Each row is a point. The window is the flat piece filled in between its corners: a triangle in 3 columns, a solid with four corners in 4, and so on. A path goes straight from each point to the next, and from the last back to the first. List the points from which the path goes on through the window.

Window (3 x 3)
[[-8.7  1.9  0.6]
 [ 1.5 -2.9 -0.3]
 [ 3.1  8.7 -1.3]]
Path:
(1): [-5.8  0.6 -3.7]
(2): [-4.1  0.6  3.5]
(3): [1.8 6.9 5.7]
(4): [-1.8  6.0 -5.2]
(5): [-3.0  5.5 -2.6]
(6): [-1.2  4.3  4.8]
(7): [-1.0 -4.9  2.4]
(8): [-3.4 -5.1 -5.6]
Through the window after points: 1, 3, 5

Window (6 x 6)
[[-3.3 -3.8 -2.1 -3.8 -3.2 -3.5]
 [ 0.3  0.3 -6.6 -4.6 -1.9  3.3]
 [-8.9 -0.3 -9.3 -1.8  3.1  7.6]
 [ 6.7 -5.1  3.3  6.6 13.7 -3.4]
 [-2.3  2.8 -1.2  0.3  0.8 -1.5]
 [-4.2 -1.3 -7.4  1.5 -6.8 -0.6]]
Path:
(1): [ 1.8 -1.6 -3.3  1.1  6.0 -2.2]
(2): [-0.3 -2.3 -8.3 -0.5  3.2 -0.5]
(3): [ 1.6 -2.9 -2.2 -1.4  0.4  3.8]
(4): [ 2.1 -4.4  4.7  5.5  5.3  3.4]
(5): [ 3.2 -2.6 -1.7  3.2  8.7 -4.1]
(6): [-2.6 -2.8 -4.3 -4.1  0.3 -7.2]
(7): [-3.1 -4.2  1.1 -0.5 -5.8  5.0]
(8): [ 1.7 -3.5  3.8  4.3  4.0  0.9]
Through the window after points: 4, 6, 8

Window (9 x 9)
[[ -2.4   3.0  -5.1   4.6  -0.7  -6.5 -11.1  -5.2  -2.9]
 [  3.4   6.5   6.5  -1.1   8.4  -4.2  -3.5   0.9   1.5]
 [  1.5  -4.8   6.7   4.7  -1.4  -3.4   4.0  -3.8  -0.4]
 [  3.0  -8.7   0.2   3.0   6.1   4.9  -5.1  -2.5   2.1]
 [ -3.9   1.6   0.9  -3.7  -2.6  -6.4   0.3  11.2  -1.7]
 [  4.2   1.1  -3.9   2.6   3.5 -12.1  -5.7   0.9  -2.1]
 [  0.4  -4.2  -4.6  -8.6   7.9   5.8   3.4  -1.5   3.1]
 [  3.2   1.4   0.9   7.2   0.1  -2.9   5.7   9.5  -5.1]
 [ -5.9  -6.3  -0.9   1.0  14.0   3.3  -4.9  -4.8   3.1]]
Path:
(1): [ 1.1 -2.6  0.6 -2.6  4.2 -2.7 -4.5 -0.8 -4.3]
(2): [-0.4  0.2  0.2 -0.3  4.8 -4.3 -2.9  0.4  5.5]
(3): [-0.8  0.2 -1.7  3.2  3.2 -1.3 -2.9 -0.9  2.4]
(4): [-1.2 -5.1  2.8 -1.8  4.3  0.9 -5.4 -2.1 -9.3]
(5): [ 2.3  0.0  4.4 -1.6  4.8 -4.2 -1.9  3.9 -9.5]
(6): [ 1.6  3.8  0.7  3.2  2.9 -5.9 -0.2  2.1  2.0]
(7): [ 0.8  2.0 -1.5  3.1  2.7 -4.0 -1.2  4.8  5.9]
(8): [  2.0  -1.1  -4.8  -3.9   7.1  -4.2  -7.7  -1.8 -10.6]
(9): [ 1.4 -3.6  3.0  0.6  2.8 -0.8 -0.9  0.2 -3.3]
(10): [ 0.5 -3.1  1.9  3.3  3.1 -1.8 -0.9 -1.3  4.1]
(11): [ 0.6  4.3  0.7  2.4  4.3 -4.4 -4.1  0.9  3.4]
(12): [ 2.8  2.1  3.5 -0.6  5.9 -4.5 -4.1 -0.9 -4.3]
(13): [ 1.8 -1.7  0.9 -1.0  5.9 -1.4 -4.2  0.3 -3.5]
(14): [ 1.5  3.3  0.4  5.3  2.6 -2.6  0.7 -0.5  9.0]
(15): [ 3.1 -6.8 -4.0  6.4  5.1 -0.1 -2.7  0.1 10.2]
(16): [ 0.2 -5.1  4.7 -2.1  5.6  4.8 -5.6 -3.0 -8.8]
Through the window after points: 9, 11, 13, 15

Window (12 x 12)
[[ 3.4  4.6  0.1  8.0  7.8  3.9 -4.9 -3.8 -1.0 -2.7 11.7 -0.1]
 [-2.8 -4.9 -4.7  2.7 -5.0 -4.3 -1.2  4.0  2.7 -1.2 -2.4  2.2]
 [ 4.9 -3.0  6.5 -0.5 -7.5  5.6  7.5  6.0  1.4  4.1  4.5 -0.2]
 [ 0.7  2.6 -7.7 -1.0 -6.1  2.3 -3.3 -1.7  4.4  4.2 -8.3  0.3]
 [10.2  7.0 -2.6  9.2 10.5  3.1  0.2  0.7 -0.5 -9.3  3.7  3.3]
 [ 2.5  7.8 -6.5  5.0  9.4  4.7  7.0 -1.6 -0.5 -7.2 12.5 -0.2]
 [ 4.1  2.1 -5.9  0.1 -7.5 -5.2 -0.4  5.7 -0.2  9.1 -0.3  4.1]
 [ 1.9 -4.6 -5.6 -0.2 -3.7 -0.9  0.5  3.0 -6.3  6.7 -6.2 -3.4]
 [ 6.2  4.5  0.8  4.0 10.1 -1.9  4.8 -9.0  0.1 -5.2  7.2  3.7]
 [ 5.3  5.4 -1.8 -3.1  7.6  3.0 -2.1 -1.4 -3.7 -9.3  8.7  4.4]
 [-4.6  5.8  0.0  1.2 -6.3 -3.2 -0.3  4.4 -3.1  4.1 -7.5  0.1]
 [ 2.9 -1.2  4.3 -3.7  4.2  0.8  4.3  9.0  5.6  6.3  4.2 -3.1]]
Path:
(1): [-0.3  0.4 -3.5  3.3  1.3  4.4 -0.3  1.3 -1.3  3.0 -5.4  7.4]
(2): [ 6.8  6.1 -6.2 -0.2 -4.0 -2.2 -2.1 -1.1  5.4 -1.8  1.0 -6.0]
(3): [ 5.5  3.1  0.9  3.1  3.3 -2.1  0.7  1.3 -0.1 -3.6  5.5 -3.1]
(4): [ 0.8  1.9  0.5  0.3  5.3  3.6  2.0  2.1 -1.1  1.6  6.7  5.5]
(5): [ 0.9  0.0 -2.3  0.3 -1.5  3.3  1.8  1.2  0.2  6.6 -3.0  8.1]
(6): [ 3.8  2.8 -3.6  0.1 -1.9 -3.3 -0.7  3.2  3.0  1.3  1.7 -4.0]
(7): [ 5.4  2.8 -0.8  1.8  3.2 -2.4  1.3  0.2 -1.5 -4.5  3.9 -5.4]
(8): [ 3.3  2.6 -1.8  5.0  4.7  2.5  0.9  2.3 -0.5 -1.5  4.2  4.0]
(9): [ 0.2  0.2 -1.7  3.0  1.6  0.5  0.9  2.1  0.8  0.8  0.4  3.8]
(10): [ 9.3  1.6 -4.2 -1.4 -6.5 -1.9  0.2  1.3  2.9 -4.8  3.2 -7.4]
(11): [ 4.4  4.5 -1.8  1.0  0.5 -2.3  0.1 -2.1  0.0 -2.4  2.6 -2.8]
(12): [ 1.1  2.1 -2.2  3.7  3.5  3.0  0.6 -0.4  1.2  1.1  1.7  4.0]
Through the window after points: 1, 5, 9, 11

Window (14 x 14)
[[  5.9  -2.0  -6.6  -1.2  -3.8   2.4  -4.2   7.7  -2.2  -3.2  -1.0  -3.4
    0.3   7.0]
 [ -3.5  -3.4  -1.5   0.2   5.2   6.4  -1.9   9.5  10.5  -3.6  11.5  -8.4
    3.5  -5.1]
 [  2.7  10.7   1.1   7.9  -1.2  -5.6  -0.9  -2.5  -5.1   5.6 -11.5   1.9
    7.8  -6.6]
 [  6.5  -5.8  -6.7  -3.1  -3.0   2.4  -3.0 -10.1   0.7  -4.3   0.3 -10.2
   -2.7   3.8]
 [ -8.7  -2.7  -5.9  -0.3   4.4  -1.8   5.6   2.7  -1.8   1.7   0.2  -0.1
    8.7   2.6]
 [  0.6   2.7   0.1   1.1  -5.2  -0.9  -2.7   2.3   2.7  -4.2   7.3  -4.4
    1.2   3.3]
 [ -0.2   1.1   2.1  -3.3  -0.1  -3.8   2.9  -0.4  -4.1  -4.7  -3.3   2.2
   -4.8  -0.2]
 [  0.6   7.6 -10.0  -1.2  -2.2   2.1   1.1   0.7   2.8  -4.1   0.6  -4.8
    0.2   2.1]
 [ -0.2  -0.5  -5.5   5.6  -5.8  -1.1  -4.7   0.0   0.1  -1.8  -1.3  -6.3
   -6.8   0.4]
 [  3.0  -0.5 -10.7   2.8  -4.5  -0.7  -2.1   1.1  -3.0 -10.0   3.3  -0.2
   -1.1   1.1]
 [ -2.9   5.2   2.8   1.7   1.7   5.2  -1.0  -4.8   4.6  -6.2  -3.2   3.3
    1.7   2.3]
 [  0.7   2.7   4.3   2.6   2.7  -1.2   3.0  -3.2  -0.9   6.2  -1.4  10.5
   -2.3  -1.8]
 [ -8.5  -1.9  -8.7   1.6  -4.2  10.7   2.6  -1.2 -13.4   4.5   5.2  -3.0
    2.9  -7.4]
 [  4.4   4.3  -5.1   6.4  -4.5   0.4   9.6   5.9   4.5  -2.7  -8.5  -4.0
   12.8   3.9]]
Path:
(1): [ 5.6  0.0 -3.5  9.4  6.5  6.0  0.0  0.0 -1.0 -3.3  3.0 -6.7 -0.4  6.3]
(2): [ 1.5 -0.6 -2.4  4.9  4.1  2.0  2.7 -0.4 -3.5 -3.5  1.0 -3.3  0.8  2.1]
(3): [-3.2  2.0 -5.8 -2.6 -7.9 -0.3 -2.6  1.1  3.1  1.8 -1.4  0.3  1.1 -0.5]
(4): [ 2.5  2.9 -4.1 -4.3 -9.0  1.4  0.4  1.6  4.3 -3.2 -3.8 -0.4  2.7 -0.5]
(5): [ 0.2  1.2 -2.3  8.8  4.6 -1.0  4.8  3.4 -2.6 -1.9  0.6 -4.0  4.9  4.5]
(6): [ 0.7  2.9 -2.6  4.9  1.3  1.7  2.5 -2.3 -2.8 -1.8  2.8 -4.4  4.1  1.3]
(7): [-3.0 -1.7 -3.7 -7.9 -4.9  0.8 -1.3  7.0  6.3 -2.4 -1.7  3.8  3.8 -1.1]
(8): [-3.5  2.5 -4.3 -1.5 -5.5 -1.1  2.4  2.3  1.7  1.0 -1.4  1.1  3.5 -2.9]
(9): [ 2.4  2.6 -1.3 11.5  5.9  4.5  1.8  0.9 -8.0 -1.8 -0.6 -1.0  2.0  3.0]
(10): [ 0.7  3.5 -1.5  6.0  0.8  2.8  1.7  2.7 -0.9 -1.9 -0.9 -6.5  1.3  5.2]
(11): [  0.4   1.1 -12.4  -5.9  -7.5   0.2   0.4   0.2   3.0  -2.4   0.2   2.2
   3.5  -6.0]
(12): [-4.1 -1.5 -5.7 -1.8 -9.3  5.1 -0.6  2.3 -0.7  2.0  1.3 -0.3  3.3 -4.0]
(13): [ -3.7   0.9  -4.8   4.7   3.9   5.8   3.3  -2.3 -10.2   1.5   3.6  -2.8
   0.6  -3.2]
(14): [ 2.4  2.3 -2.9  2.9  1.0  4.5 -1.2  2.9 -1.0 -3.0  0.7 -4.4 -0.6  1.7]
(15): [-1.1 -2.0 -6.5 -2.6 -5.4 -2.6 -0.7  4.5  2.1  0.0  0.1 -0.6  6.6 -0.8]
(16): [-1.1 -1.4 -4.6 -5.2 -5.4 -0.3 -2.1  3.7  2.5 -3.2  1.7 -2.1  1.4 -2.0]
Through the window after points: 2, 4, 10, 12, 14, 16
